Every row gives one point. A path goes straight from each point to the next, and from the last back to the first. The post is the endless flat space through its rows: a point in 2 columns, a line in 3, a plane in 4, and so on, so that a path can go around it. How many times does the path go around the post? Going back the other way cancels.

Post (2 x 3)
[[-26  48  14]
 [ 21 -22 -14]]
Path (19 x 3)
[[-14  -5  37]
 [  3  27  60]
 [ 91  -1 -27]
 [-19  60 -50]
 [-12  46 -66]
 [-28 -38 -51]
 [-40 -21   3]
 [ 11 -33  46]
 [ 36   9  20]
 [ 25  78   2]
 [-24  57 -17]
 [-30   2 -24]
 [-58   3  17]
 [ 11 -23  57]
 [ 18  50  20]
 [  2  40 -14]
 [-14  30 -49]
 [-31  26 -24]
 [-54  20  -7]]
Times around: 3

Post (3 x 4)
[[ 16  38  -1  18]
 [-20  -6  26 -44]
 [-10   4  -6  -3]]
Path (29 x 4)
[[-28 -27  34 -95]
 [  4  -5 -27  19]
 [-17 -35  12 -15]
 [-11  25  36  12]
 [-67 -12 -19 -14]
 [-20  10 -11 -35]
 [ 13  23 -33 -13]
 [ 28  14  46 -47]
 [ 39  25  41  11]
 [  8  53  16  52]
 [-28   9  30 -39]
 [  5  71  16 -12]
 [ -5   0 -22 -15]
 [ 16  -9  -1 -15]
 [  4 -22  19   0]
 [  7  52  39  32]
 [-32  40  -7  35]
 [ -1  29  -5  26]
 [ 21  33   6  35]
 [ 15  23  24  -9]
 [  1  -1   9 -28]
 [ 15  39 -20  22]
 [-21  49  29 -38]
 [-23  10  -8  20]
 [ 14  30  12  42]
 [ 65  44   5  62]
 [ 44  35  -8  -7]
 [  0  22  -2 -13]
 [  1  32 -10   0]]
Times around: 1

Post (5 x 6)
[[-25  41  19  -9 -15  27]
 [-16 -35   8 -10  -1 -37]
 [-19  36   4  57 -26  22]
 [-16  56  37  47  -3   7]
 [ -5 -31 -30 -13  29 -48]]
Path (20 x 6)
[[ -3   5 -13  18 -68  48]
 [-29 -50   1  11 -47  16]
 [-54  50  15  36   9  35]
 [ -6  39 -49 -17  19  58]
 [ 10 -15  56 -23 -45 -43]
 [-24 -35  76  16 -45 -77]
 [-42  -6  12 -13   2  -8]
 [-25 -38  -7 -16  13  -1]
 [ 12  38  37  59  19 -13]
 [ 20  54  48   2 -21 -27]
 [-49  10   1  -9 -41   1]
 [-85  -5  22 -17 -62  74]
 [ 24  13  61  37  17  -9]
 [ 17 -10  66  41   9 -84]
 [-21  23  16  53 -65   6]
 [  8 -12 -11 -22 -53  -7]
 [ -3 -15  21  42 -52  57]
 [-37 -10  -9  87   7  -8]
 [-29  13 -74  35 -15  -2]
 [ 16  83   4  46 -41   4]]
Times around: 1

Post (8 x 9)
[[ 37 -11  -5 -36  22 -27 -12  60  62]
 [ -7 -11  -9 -86 -52  47 -25 -25 -50]
 [ 75  10 -26  52  17 -46  25   9  45]
 [ 23 -18  23  -5 -32  -8 -13  68   4]
 [ 18 -21 -50  -8  29 -18  47  19 -16]
 [-36  -6 -22  21 -15  56  22  -9 -15]
 [-12  33  11  52  36  70  30 -38 -58]
 [ 10 -35  33  58  20  20  -4   4  -1]]
Path (29 x 9)
[[  4 -50 -34 -31  39  21   9   2  70]
 [ 34  27 -95 -90  58   1  71 -66  68]
 [ 42   0  17 -33 -27 -17 -22  20  48]
 [ 13  -3  21  51  27  33  62  25 -15]
 [ 65 -47 -31  14 -69  21 -13  -4  43]
 [ -8  -6  14  62 -14  43  -2  22 -57]
 [-54 -24 -58 -26  21  -4 -16 -20  17]
 [ 50 -17   9  33 -43 -71  -9  -1 -10]
 [ 22  45 -18 -23  47   7 -25 -40 -26]
 [ 36  36 -33  77   2   5  23  19  43]
 [ 82  -9   3   9  20  20  10  12  -4]
 [-15 -75  56  41  -5  34  37  39 -16]
 [ 21 -62  35 -59 -49   1 -40 -19 -19]
 [-23  -6  65  41   3  26 -54  42  42]
 [ -3  16 -33  95  28  -8   3  -6  14]
 [-24 -43  18  76  28 -10  44  31 -63]
 [ 27 -46  40 -29 -34 -17 -12   8  -9]
 [ 27  53  -4 -11   0  30   9  21  58]
 [ 62 -53  -6  10 -49   4  25   0 -28]
 [ 45 -18  -4  48  16 -15  36 -20  27]
 [  1 -54 -17  28 -47 -36  19 -18  -7]
 [-56  12 -31  68  27  39  33 -42 -25]
 [ -6 -21 -13 -47   2  47 -31  55 -50]
 [ 78 -57   8  32 -27 -14 -13  48   0]
 [ 31 -16  20  28   9   4  35  49   9]
 [ 35  17   1  35   1 -24  51  13 -15]
 [-71  23 -26  -5  59  30  16  -7 -17]
 [-17  16 -35 -13  16  22  -8 -16 -36]
 [ 26  11  -9   4  17  41  -6 -32 -10]]
Times around: 2
